Every row gives one point. The points of each table are mixes of a few directions, plus a little noise. How many directions does each table use, and how many do they share? Where both have some left over, give the other angles between the two spaces (their principal angles), to ten degrees, smallest first.

First, 5 rows:
[[ -8  41  -6]
 [-61  32 -48]
 [ 16 -53  11]
 [ 51 -26  39]
 [  4   7   5]]
Second, 7 rows:
[[ 64  25  49]
 [-80 -32 -65]
 [ -7  -4  -6]
 [ 14   4  10]
 [-27 -11 -22]
 [ 40  17  32]
 [  0   1  -2]]
Directions: first 2, second 1, shared 1

First:
[[-63 -21  37  61  13  -6  35 -58]
 [-32 -27  12 -24  73  11 -35 -37]
 [ 39  78  -5 -16  14  47  12  -5]
 [ 14  -3  37  35 -15  33 -33  19]
 [ 17 -26 -37 -40 -68 -30  43  34]
 [  8  43 -12  27 -12 -11  28  -4]
 [ 28  -4 -38 -60  25 -18 -46  32]
 [-13 -41   5  19 -31 -25  -3  15]]
Second (7 x 8):
[[-37  26  73  55  35  81  21 -71]
 [ 22 -16 -44 -33 -20 -49 -12  43]
 [-18  13  37  27  18  41  10 -36]
 [ 16 -12 -33 -25 -16 -37 -10  33]
 [ 20 -15 -41 -30 -19 -45 -12  41]
 [ 16 -11 -32 -24 -15 -36  -9  31]
 [-21  14  41  32  19  45  12 -40]]
Directions: first 5, second 1, shared 1

First:
[[  1  -1  -1   1  -3   0   0   0   0   1   1  -2]
 [ 31 -80 -43  27 -43 -18 -17   8  21 121  36 -68]
 [  1  -3  -2   2  -2   0  -1   0   0   5   2  -1]
 [ -2   4   3  -2   2   1   0   1  -2  -8  -3   4]
 [ 19 -48 -26  17 -25 -12 -10   5  12  73  23 -41]
 [-13  34  19 -12  18   8   7  -4 -10 -53 -16  31]
 [-16  42  23 -14  21   9   9  -4 -11 -64 -19  35]
 [  9 -24 -13   9 -13  -5  -4   2   6  37  12 -20]
 [-17  43  23 -15  23   9   7  -4 -12 -64 -19  36]
 [-13  32  17 -10  19   8   7  -3  -8 -49 -15  26]]
Second:
[[-36 -13  10 -12  -6  44 -19  41 -29  -7  20  27]
 [ 47  35   1  16  22 -40  34 -51  48 -46 -17 -10]
 [ 29  61  11   2   9 -43  11 -47  -6  -1 -57  -8]
 [-32 -16  -2 -11   4  15   1  20 -25 -11  -1  11]
 [-19 -33 -11  -2  -7  10  -4  20 -17  18   8  -6]
 [  1 -32  -9  18 -11  22   4  26 -37  10   3  -6]
 [ 60  49   8  23   3 -31  14 -45  19  -6 -28 -13]
 [-40 -31 -12 -20   2  -3  -3  14 -11  16   2  -5]
 [-10 -18   4 -13 -15  25 -37  22  57  28  70  10]]
Directions: first 1, second 5, shared 1

First, 9 rows:
[[ 49 -19  34 -13  58 -19 -40 -17 -18  -1  29   7   1 -34 -31 -33  37   2
  -15  30  38  19  28 -10]
 [ 32  -2  -4 -33  85   1 -48  -3 -17  -3  10  -8 -24 -22 -48 -40  48  -4
   23  47  66  75  43 -26]
 [ 16   2 -23 -23  12 -22 -18  38  -6 -13   0  -9 -20   2 -16 -43  30   4
   -7  15  48  59  25   4]
 [ 32 -11  18 -42  39 -37 -28  16 -11  -9  32  16   3 -21 -49 -49  17  22
  -31  64  69  15  24   3]
 [-23   4 -24  44 -90  -4  38  18  10  -2 -24 -12   1  27  66  19 -16 -11
  -15 -80 -64 -27 -31  27]
 [-18  -1  28  15  -4  23  17 -36   8  12   3  15  25  -4   5  45 -37  -1
    7   2 -41 -63 -23  -7]
 [-77  21 -11  23 -95  29  71   4  32   6 -26  13  28  41  42  73 -86  10
    4 -28 -79 -96 -61  16]
 [ 47 -17   6  13  32 -16 -35 -11 -18  -3  10 -13 -16 -22   4 -33  52 -14
   -7 -24  14  44  26  -4]
 [-57  24 -24  19 -39  46  40  -8  20   9 -33  -6   3  30  25  60 -45 -10
   40 -24 -55 -27 -33  -7]]
Second:
[[ 25   0  17   2  -2  -3 -19 -11  -6  24  24  16   6  33  -2  -9  29 -20
  -36  23  13  17  31 -10]
 [-34  -2  53  -3 -21 -23 -11 -14  59  45 -30  67  14  44 -28  19 -94 -40
    8  68 -41 -76 -14  49]
 [ -9   5  16 -27 -38  -2  15 -24  14  40 -15  17   4  16  20  17 -21   6
  -42  24 -26 -20  -5  13]
 [ 23   0 -40 -24  -4  43  -5 -46   5  12  12 -28  10 -22  23  -7  12 -13
  -51   3  22  31   2   4]
 [ -8   0  -9 -26 -29  13  32  15 -41   9   5 -40  -9 -10  28  20  87  28
  -33 -38  38  72  12 -64]
 [ 17   8 -74   1  20  20  36  17 -53 -71   1 -80 -24 -80  42 -15  45  77
   25 -93   2  36 -23 -19]
 [-50 -13  67  26  11 -33 -31  24  62  21 -24  73  14  49 -70  17 -86 -69
   64  65 -10 -64  -9  32]
 [ 22   5  46  31  11 -46 -23   9   3   7  11  53  -2  49 -17 -19 -29  -3
   11  32 -45 -57  19  30]
 [ 13  -5 -33  27  48  11 -17  19 -11 -51  15 -27  -4 -32 -19 -22  13  -6
   48 -31  28  20  -1  -5]
 [  2   2 -42  -7   5  18  23  13 -32 -35   0 -52 -13 -46  23  -1  42  39
    9 -55  18  41 -11 -27]]
Directions: first 4, second 5, shared 0; angles 30, 50, 60, 80

First, 11 rows:
[[ -6   7  -3  -2 -32  54 -30 -33  34   3  39  -6 -25  24  22 -22  24  44
   12  -1 -51 -11  13  18  -6  28  -8   9 -14 -12  35   4]
 [-34  -7  22 -30  51  33  -5  11  -3 -15  -9  20  49  16   3 -26  44 -33
  -44 -18 -38  14  15  -4 -10 -20 -43 -45  33 -36   0  41]
 [ 47   6 -13  84 -37 -89  62  38 -16  25   5 -36 -45 -22 -20  96 -75 -29
   88  63 103 -23  11 -22 -11  49  50  39   6  47 -12 -91]
 [ 21  13 -17   4   6 -35  21  10  -5  17 -28 -11 -16 -29 -21  21 -20 -30
   24  -9  59  20 -31  -2  22 -10  48  31 -27  31 -33   2]
 [-34   2  18  -7  20  70 -14  -8  27  -6  35   6  17  42  19 -19  56  -6
   -7  -4 -63  -2  36   9 -22  25 -46 -33  30 -41  33  26]
 [ 23  13  -3  67   1 -57  65  46  -7  24   0 -28 -21 -11 -21  85 -38 -68
   75  47  89  -3  15 -20 -12  44  33  16  20  28 -16 -55]
 [ 42  -4 -24  23 -83 -39 -19 -29  -6   3  15 -15 -57 -19   7   8 -61  85
   25  22  13 -36 -18   5  11  12  36  46 -42  37  14 -57]
 [ -7 -25  13 -27  13 -16 -14   2 -31 -25 -18  24  34  -8   0 -28  -9  20
  -58  -5 -24 -10   0  -7  -3 -39 -32 -31  19 -12  -3   6]
 [  1 -13  -5 -50  -1  -7 -32 -22 -19 -18 -28  21  17 -20  -1 -50  -5  43
  -59 -34 -21   7 -35   6  22 -55  -1   0 -27   5 -14  33]
 [  1  -9  -4 -50  19 -24 -17  -8 -26 -14 -46  20  23 -31 -12 -41  -7  13
  -57 -38   3  18 -42   2  28 -64   8   0 -25   9 -30  37]
 [-47  16  18 -13  46 106 -12  -7  51   4  37   4  22  52  19 -25  93 -41
    4 -17 -68  23  36  15 -19  34 -43 -34  29 -55  30  57]]
Second:
[[  -1   -8   12  -76   36  -60  -49   -2   35  -16   13   19   47    1
    35  -69  -50   22  -74  -32    0  -71   50   40   41  -21 -103  -89
     4  -11   -4   51]
 [  -3   15   -5  -19  -20   33  -44  -23  -18  -13   -7    7   11   14
   -21   10  -20   47  -24  -46  -42   15  -60   -2   28  -10   18   49
     3    4    9   18]
 [  -8  -24    1   62    0   28   79   21  -25   13  -19   -7  -35  -21
    -5   16   84  -58   51   67   18   54   14  -34  -68   -4   58    7
    -9   -7  -10  -45]
 [  -3  -17    8  -47    3    2  -38  -55   11    6    5   29    9   -4
     6  -56    7   91  -55  -25  -30   -2   -4   30    8  -22  -35   -9
   -51  -13   28   14]
 [  20   18   -4   32   -1  -48   25   26   39   23   31  -28  -21    4
    12   39  -39  -43   60   29   63  -40   47   11    6   55  -12  -16
     9   17   -2  -24]
 [  18   40  -14   34  -30   -1   -8   10   11   10   20  -30  -19   21
   -18   73  -55  -10   56  -13   22  -10  -27   -4   28   53   33   57
    21   26    4  -15]
 [   1   25   -8    2  -16   18  -23   10  -15  -15   -6  -11    9   16
   -18   36  -33   -8    5  -31  -17    4  -43  -13   27    5   23   39
    33   11   -8   13]
 [ -25  -49   12   13   26   29   59   12  -37   -9  -38   21   -2  -31
     9  -49  107  -42  -18   52  -15   52   22  -28  -70  -56   19  -40
   -12  -28  -16  -12]]
Directions: first 4, second 4, shared 1; angles 30, 70, 80

First:
[[ -30    1   20   24   -6    8   33  -19  -14  -11   54   15   -8    2
    26  -33   24  -34   20   11   -6   10  -13   12   17   31  -10   27
    -2  -18   18    1]
 [  13    0  -10  -11    1   -4  -16    9    6    5  -24   -7    4   -1
   -12   14  -11   15   -8   -5    3   -4    7   -5   -8  -15    5  -12
     1    7   -8    0]
 [   1    0    0   -1    0   -1    0    1    0    1    0    0    1    0
     0    1   -1    1    0    0    0    0    0    0   -1    0    0    0
     0    1   -1    0]
 [ -34    1   21   26   -6   10   37  -21  -16  -10   60   18   -9    2
    28  -35   28  -38   22   12   -5   10  -14   13   21   35  -12   31
    -2  -19   18    1]
 [ -22    1   13   16   -4    6   23  -14  -10   -7   37   11   -6    0
    19  -23   17  -24   14    8   -5    7   -9    9   12   23   -7   20
    -2  -12   12    0]
 [  23   -1  -16  -18    4   -6  -26   14   11    8  -42  -12    7   -1
   -20   25  -20   27  -16   -9    4   -9   10   -9  -15  -24    8  -21
     2   13  -14   -1]
 [ -18    1   11   14   -3    6   19  -11   -8   -5   32    9   -5    0
    14  -19   13  -20   12    6   -3    6   -8    7   10   18   -6   16
    -1   -9   10    1]
 [  69   -2  -44  -54   12  -19  -75   43   32   23 -121  -36   19   -3
   -59   74  -56   76  -45  -25   12  -22   31  -26  -42  -71   23  -63
     5   38  -39   -1]
 [  -3    0    2    3   -1    1    4   -2   -3   -1    8    2   -1    1
     3   -4    4   -5    3    1   -1    1   -2    1    2    3   -2    3
     0   -2    3    1]]
Second:
[[-26   6   8   8  30 -24  -7 -32  18 -15  17  -7  -5 -31  -2 -33  -4 -24
   31  20  -8  -7 -25  10 -31   1 -17 -13  11  -3   8  -4]
 [-18   4   6   5  20 -17  -4 -21  11 -10  11  -5  -4 -22  -2 -23  -3 -15
   20  13  -5  -4 -17   8 -22   1 -12  -9   8  -2   7  -4]
 [  0  -1  -1   0  -1   1   0   1  -1   0   0   0   0   1   0   0  -1   0
   -1   0   2   1   1   0   1   0   1   0   0   1   0   0]
 [ 21  -6  -6  -7 -24  20   6  25 -13  12 -13   5   4  25   1  26   3  18
  -24 -14   6   5  20  -8  26   0  14  10  -7   2  -7   3]
 [ 60 -15 -20 -21 -72  58  17  75 -40  36 -40  16  11  75   5  77   9  55
  -73 -46  19  15  59 -23  76  -2  42  30 -24   8 -21  10]
 [-44  10  14  14  52 -43 -12 -54  28 -26  28 -11  -8 -54  -4 -55  -8 -39
   52  32 -14 -11 -42  17 -54   0 -30 -22  18  -5  14  -7]
 [  5  -1  -2  -1  -5   4   1   6  -2   2  -3   1   1   6   1   5   1   4
   -5  -3   1   1   5  -2   5   1   4   2  -2   1  -2   1]
 [  0   0   0  -1   0  -1  -1   0   0   0   0   0   0   0   0   0   1   0
   -1   0   0   0   0   0   0  -1   0  -1  -1   0   0  -1]]
Directions: first 1, second 1, shared 0; angles 70

First:
[[  22  -10   -3  -14  -57  -60   15  -13   50   18   25  -13   35    3
   -17  -20  -18   19   12  -45   24    3  -51   34   96   46  -49   17
     1   38   33   18]
 [ -10    5    2    6   26   27   -7    6  -23   -9  -11    6  -16   -1
     8    9    8   -9   -6   21  -11   -2   23  -16  -44  -21   22   -8
    -1  -18  -15   -8]
 [ -22   10    3   14   56   59  -15   13  -49  -18  -25   13  -35   -3
    17   20   18  -19  -12   45  -24   -3   50  -34  -95  -45   48  -17
    -1  -38  -33  -18]
 [   9   -4   -1   -6  -24  -26    7   -6   21    8   11   -6   15    1
    -7   -9   -8    8    5  -20   10    1  -22   15   41   20  -21    7
     0   16   14    8]
 [ -27   13    4   17   71   74  -19   16  -63  -23  -31   16  -44   -4
    22   25   23  -24  -15   57  -30   -4   63  -43 -121  -58   61  -22
    -2  -48  -41  -23]
 [   7   -3   -1   -5  -19  -20    5   -4   17    6    8   -4   12    1
    -6   -7   -6    7    4  -15    8    1  -17   11   32   16  -16    6
     1   13   11    6]
 [  16   -7   -3  -10  -42  -44   11  -10   37   14   19  -10   26    2
   -13  -15  -14   14    9  -34   18    2  -37   25   71   34  -36   13
     1   28   24   13]
 [ -12    6    2    7   31   33   -8    7  -27  -10  -14    7  -19   -2
    10   11   10  -11   -7   25  -13   -2   27  -19  -53  -25   26   -9
    -1  -21  -18  -10]
 [  16   -7   -3  -10  -42  -44   11  -10   37   13   18  -10   26    2
   -13  -15  -14   14    9  -34   18    2  -37   25   71   34  -36   13
     1   28   24   13]]
Second:
[[ -6 -11  -2  23   4   3   7  13   2   3  12   2  -4 -10  -4 -10  -9   2
   15   1   5  -3  19  15  -2  -1  28  -8 -13  15  -5  12]
 [ -4  -5  25   9 -16   1  -6  -7  -4   3   3 -29 -11  12 -11 -20  16   1
   39  18  18 -19  24  -3  11  18   0  -1 -20  23  15   8]
 [ 31  24 -31 -67 -18 -39   1 -25  28  -1 -17  28  42   6  14  38 -12   4
  -79 -50 -22  34 -98 -10  42   2 -87  28  54 -43   7 -27]
 [  8  21  12 -42  -7   0 -18 -26  -9  -7 -26 -11   2  23   7  16  24  -6
  -20   9  -7   1 -25 -35  -2   2 -52  15  19 -28  10 -23]
 [-15   8  59   1  -7  33 -31 -21 -38  -7 -21 -58 -39  36  -9 -21  55 -11
   62  65  20 -38  60 -43 -29  13  -4  -3 -30  10  18  -5]
 [ 13   7 -21 -22  -4 -18   6  -4  16   1  -2  20  21  -5   7  16 -14   3
  -37 -28 -11  18 -42   5  18  -2 -27  10  23 -16  -2  -8]
 [-18 -33  -4  69   8   6  21  36   5  10  38   1 -13 -28 -15 -34 -25   7
   51   2  18 -12  56  46  -1   2  83 -24 -40  52 -10  38]
 [-14  -4  25  19   6  23 -10   1 -21  -3  -3 -23 -24   9  -5 -15  20  -5
   38  34  10 -20  46 -12 -25   1  25  -9 -23  12   1   5]
 [  6  -7 -64  11  33  -9  29  33  20   1  16  71  26 -44  17  29 -55   4
  -70 -52 -31  40 -39  36 -11 -35  33  -7  29 -24 -36   1]]
Directions: first 1, second 3, shared 1

First:
[[   0    0   -1    0    1    0   -1    0    0    0    0    1    0    1
     0    1    1    0    1    0    1    0    0    1    1    0    1   -1
     0   -1    1   -2]
 [  16   -3  -17  -14   27   -5  -25   -3   -9    3  -10   17   -2   21
     5   11   35   10    5  -21   34  -13   25   36   26   -4   24  -30
    -5   -5   22  -37]
 [ -10    1   10    8  -16    3   14    1    6   -2    6   -9    1  -12
    -3   -7  -20   -5   -3   12  -19    8  -14  -20  -15    2  -13   17
     4    3  -13   21]
 [ -15    2   15   14  -25    4   23    3    9   -3    9  -16    1  -19
    -5  -10  -33   -9   -5   19  -31   13  -23  -32  -24    4  -22   27
     5    5  -21   35]
 [ -23    3   23   21  -39    6   35    4   14   -4   14  -24    2  -30
    -7  -16  -51  -13   -7   29  -48   20  -35  -50  -37    6  -35   42
     8    7  -31   53]
 [  20   -3  -20  -18   33   -5  -30   -4  -12    4  -12   21   -1   25
     6   14   44   11    7  -25   41  -18   30   43   31   -5   29  -36
    -7   -6   27  -45]
 [  -4    1    4    3   -7    1    7    1    2   -1    3   -5    0   -5
    -1   -3   -9   -2   -1    5   -9    3   -7   -9   -6    1   -6    8
     2    1   -6   10]
 [  32   -5  -32  -28   53   -9  -48   -5  -18    6  -19   32   -3   40
    11   21   69   18   10  -39   65  -27   49   68   49   -8   46  -58
   -10  -10   43  -72]
 [  16   -2  -16  -14   26   -5  -24   -3   -9    3   -9   16   -1   20
     5   11   34    9    5  -20   32  -13   24   34   25   -4   23  -28
    -5   -5   21  -36]
 [  21   -3  -21  -19   35   -6  -32   -3  -12    4  -13   21   -2   26
     6   14   45   12    7  -26   42  -17   31   44   33   -5   30  -38
    -7   -7   28  -47]
 [ -54    7   53   47  -89   15   81   10   32  -10   32  -55    4  -68
   -17  -36 -116  -31  -17   66 -109   45  -81 -115  -84   13  -78   96
    17   17  -72  121]]
Second, 11 rows:
[[ 36  16 -20  31  34 -33 -31  44  -9  31  12  45  -7 -15  32  73  35   8
  -18   0 -10   1  13   5  11 -17  19 -77  37  44  73 -39]
 [ 31  21 -25  73  -2  -2  11 -20  -1  26  23   5 -34 -10  22 -29  -5 -12
    7  39  -3   4  22 -45 -38   1  54 -49  22 -23  16  -5]
 [-20 -34   4 -74  13  23 -22  -4 -14 -18 -10   0  29  56   3  -9  19  28
   23 -45  39 -39  21  61  35  26 -12  48 -38 -18 -34 -14]
 [ -9   0   3  33 -30  26  40 -34   9  -4  18 -29 -14   3  -2 -68 -39 -17
   20  29 -11  -2   3 -49 -42  22  15  37  -5 -41 -48  33]
 [  2   2  16  -5 -14  19  54 -22  28 -50 -23 -51 -14 -39 -35 -36 -24 -45
  -22   7  -6  24 -23 -27   1 -12  -1  32 -10  -7 -31  29]
 [-11  17  35 -16 -23  30 -37 -43 -22   5   9   5   0 -23 -14 -42 -57  30
  -29  35 -24 -10 -26   9 -49  42   4  34 -17   3 -62  44]
 [ -1  -2 -24  41   0 -31  11  40  10  27  14  12   2   7  21  37  21  -7
   23  -1 -10  15   5 -28   6 -24 -14 -32  26   8  50 -16]
 [-27 -27 -24 -11  -1 -28 -10  32  -1  23   2  16  25  58   7  35  42  18
   47 -36  23  -4  13  20  34 -19 -33   2  -3  -9  32 -29]
 [-43   2  13 -22 -15 -44 -57  28 -14  37  -4  34  33   8 -28  66  13  45
   -3  -9 -13  17 -37  33  16 -26 -59  -7  -2  39  39  -2]
 [ 23 -19   9 -54  38  33   1  23  -2 -35  -2   3   9   0  44  15   4  -2
  -18 -34   4 -39  23  28  22  32   9  23  -2  19 -25  -4]
 [ 19  20  10   3  -1   8  33 -43  21 -41 -35 -39 -29 -48 -53 -38  -9 -41
  -35  14   8  31 -20 -12   4 -24  24  -7 -11 -10 -12   9]]
Directions: first 1, second 6, shared 1

First (9 x 32):
[[ -4  39  -3 -19 -35 -22 -44   5 -24   9 -17  -1  -6 -43 -31   4   6  20
   22  10  32  -6  31  13  24  22  15  -9   6  -4 -21   2]
 [  9 -40  12  -2   5  38  32  -7 -23 -35  -2 -15 -20  35  25 -12 -28  -8
   -8  -7 -17  -9 -24   3 -20  -4 -15  25 -13 -20 -26   5]
 [-31  22 -11  30 -17 -21 -36  11 -20 -30   3  -5  -6 -11 -24  34 -23   8
   36 -11  34   1  13  23  18  25  12 -36   1  18  28  19]
 [-10 -16  19 -46 -15  -2 -20  23  16  50   2  35   9 -27  30 -43   4  20
  -19   4  -8  -9  43 -27  -5 -44   7  18  15 -29 -27 -37]
 [ -4  30 -11  44 -32   8 -11   0 -57 -60 -33 -18 -78  35 -11  58 -85  35
   78   2  64 -30 -10  77 -22  75 -29 -26  14  35 -15  87]
 [ 32  -8  -3 -10  36   5  39 -25  32  20  12 -12  39   2  -8 -18  62 -36
  -48   6 -45  22 -32 -33   7 -18   4  22 -17  -6   9 -29]
 [ 24 -39   6  -9  60  13  63  -1  85  70  22  36  30  34  55 -36  35 -18
  -58   5 -61  13 -21 -46 -41 -61 -23  25  15   7  22 -27]
 [ 54  31 -13 -19  29 -13  31 -35  35  43  -5 -15  39 -19 -36 -11  89 -28
  -43  24 -33  23 -29 -25  17   4   5  21 -10   7  -1 -20]
 [-69 -18   3  31 -31  -7 -54  30 -45 -66  19  -3  -7  -7  -1  24 -60   8
   39 -33  33  -4  29  15  22   2  25 -38 -10  -9  29   0]]
Second, 11 rows:
[[ 66  51  37  12  41 -31  -6  73 -84 -46   6  36 -35 -45 -45  70  28 -38
   11  -3 -58 -43 -50  47 -67  -7  57 -89  43   3  28  28]
 [-15 -12  -8  -4 -10   7   1 -17  19  11  -1  -9   8  11  10 -17  -6   9
   -3   1  14  11  11 -11  16   2 -13  21 -10  -1  -7  -6]
 [ 15  12   9   3   9  -7  -2  17 -19 -11   1   8  -7 -11 -11  16   7  -8
    3  -1 -14 -11 -12  11 -15  -1  14 -21  10   1   6   6]
 [ 43  33  24   7  26 -20  -3  46 -54 -29   4  24 -21 -29 -28  45  19 -24
    8  -2 -37 -27 -31  30 -43  -4  37 -56  28   2  18  18]
 [ 32  26  19   6  20 -15  -3  36 -42 -22   3  18 -17 -22 -22  36  14 -20
    6  -1 -29 -21 -25  24 -34  -4  29 -45  21   2  14  13]
 [ 18  14  10   4  11  -8  -1  19 -22 -12   2  10  -9 -12 -13  19   7 -10
    3  -1 -16 -11 -13  13 -18  -2  16 -24  11   0   7   7]
 [ -5  -3  -3  -1  -3   2   0  -6   7   3  -1  -3   2   4   3  -5  -3   3
    0   1   4   4   3  -5   5   0  -3   6  -3   0  -3  -1]
 [-89 -70 -50 -17 -57  42   7 -99 116  62  -8 -49  46  62  61 -96 -40  52
  -17   5  80  58  67 -64  91   9 -80 121 -58  -2 -39 -38]
 [ 19  14  10   2  11  -8  -1  20 -24 -12   1  10  -9 -12 -12  19   7 -12
    3  -1 -16 -12 -14  12 -18  -1  15 -24  12   1   7   7]
 [-24 -18 -13  -4 -16  11   2 -26  30  16  -2 -12  12  16  15 -26 -10  14
   -5   1  21  14  18 -17  24   2 -20  33 -16  -1 -10 -10]
 [-59 -45 -32 -10 -38  27   4 -64  74  41  -4 -31  30  40  39 -63 -26  33
  -10   2  51  38  43 -42  59   6 -51  79 -38  -3 -25 -25]]
Directions: first 5, second 1, shared 0; angles 70
